Rows are points. To make a cloud, some directions were put in groups of two or more. Within a group, all points are equally far from the middle, so they leave a hole (a ring in 2 directions, a hollow ball in 3). The other directions are filled evenly. Then the cloud was stretched, turned, moved and blurred a little. How many holes are there, and how many directions does each take, smallest first?

Cloud (15 x 2)
-1.74; 0.48
-3.00; -2.86
2.15; -0.02
0.76; -1.52
-0.52; -0.95
2.33; -1.99
-3.56; -0.08
-3.20; -1.94
-2.19; 1.41
-0.66; -2.36
-1.15; -3.00
1.83; 2.95
-2.89; 0.10
-3.75; 1.60
-3.74; -2.18
Holes: 0

Cloud (21 x 3)
-1.32; -4.29; -0.84
1.87; 0.38; 1.81
-3.08; 1.51; -2.27
-3.43; -1.89; 0.87
0.91; -2.79; -3.04
-1.89; 1.77; -2.37
-0.80; -3.08; 2.70
2.07; 0.81; 0.49
-1.72; 1.87; -2.33
-1.13; -3.52; 2.22
-3.03; -1.34; -1.45
0.52; 2.10; -1.07
-0.17; 3.07; -0.77
-0.31; 2.11; -1.78
-0.63; 1.83; -2.09
-0.77; -5.20; -0.04
1.25; -2.09; 3.08
-1.39; 1.85; 3.53
-4.41; -0.18; -0.70
-2.97; -1.56; 2.31
-1.89; -2.81; 2.18
Holes: 1 (2)

Cloud (52 x 6)
0.01; 4.87; 0.07; 1.18; 1.82; 0.13
-0.48; 0.48; 2.19; 1.18; -1.62; 0.37
1.68; -0.92; -1.39; 3.73; 2.24; 3.03
0.69; 2.15; -0.31; 1.80; -2.37; -3.43
0.49; 4.76; -0.17; 2.65; 0.74; 0.36
-2.55; 0.33; -5.27; 3.32; -0.95; -0.80
2.49; 0.36; -4.09; 0.96; 2.54; 1.70
2.00; -2.32; -0.34; 1.10; 2.60; -2.54
0.49; -1.91; 0.33; 0.94; 3.88; -1.60
1.19; 0.12; 0.65; 3.82; 1.99; 2.89
-3.36; -1.03; -4.03; 2.82; 0.46; 1.33
-0.40; 3.27; -4.30; 0.27; -2.21; 2.23
1.00; 0.84; 0.94; 2.93; -1.84; 1.23
-1.26; -1.11; -3.69; -1.85; 3.21; 0.37
-1.71; 3.10; -3.97; -1.37; 1.26; 1.63
0.60; 0.41; -1.77; 4.12; -0.56; 3.47
-1.06; 0.25; -5.20; -1.39; 1.98; -0.71
0.44; -1.90; -2.73; 3.21; -2.96; -1.13
1.96; -0.35; 1.88; 0.97; 1.77; 2.85
2.68; -0.68; -1.99; 2.33; 3.35; 2.01
-1.81; 2.11; -0.67; -1.57; -1.75; -3.01
-0.81; -2.90; -2.87; -3.10; 0.83; -0.93
3.11; 1.26; -3.22; -0.55; -2.41; -2.03
-3.98; 1.34; -0.60; 2.30; 1.82; 1.30
0.67; -1.18; 1.47; -3.34; 0.64; 1.28
-0.26; -1.13; -4.42; -0.79; 2.88; 2.48
-0.35; 0.71; -4.95; 3.05; -2.38; -3.05
0.64; -0.95; -0.24; -1.03; 3.27; -2.77
-0.89; 0.06; -4.11; -3.33; -1.21; -2.38
-2.07; -1.17; 0.45; -1.36; -1.56; 2.93
2.32; -1.09; 1.32; -2.24; 0.62; -1.03
-2.08; -1.30; 1.01; 1.08; -0.47; -1.61
1.42; -0.80; -0.61; 2.85; -2.74; 0.54
1.51; 2.98; -0.27; 0.27; 3.75; -0.05
-0.85; 1.84; -0.90; 4.51; 0.65; -3.14
-0.91; 3.78; 0.26; 4.13; 1.53; 0.44
2.88; 1.67; -0.34; 0.53; 3.44; 1.18
-0.94; -1.47; -4.38; -1.39; 2.91; 0.62
0.49; 3.49; -4.53; 3.01; -0.07; 0.83
-2.79; 0.96; -5.28; 1.19; -1.33; -1.94
-1.42; -2.80; -0.95; -2.26; -1.58; 2.36
0.84; -2.57; 1.62; -0.07; 0.57; -1.26
3.61; -1.24; -0.99; -0.73; 0.17; -2.64
-2.24; -1.38; 0.45; 1.52; 3.69; 0.81
-1.59; -3.93; -3.13; -0.41; -1.30; 0.31
-1.24; 2.64; 1.91; 0.96; -1.51; 1.16
2.93; -2.04; -1.24; 0.79; -0.89; 2.32
-2.94; -2.54; -3.76; 1.54; -1.30; -0.29
-1.77; 0.71; -5.48; 0.84; -2.45; -2.52
-1.80; 2.74; -2.88; -1.89; -3.27; 1.44
-2.20; 1.32; -3.12; -2.25; -2.08; -2.58
0.31; -1.46; -0.71; 4.99; 2.48; -0.60
Holes: 3 (2, 2, 2)
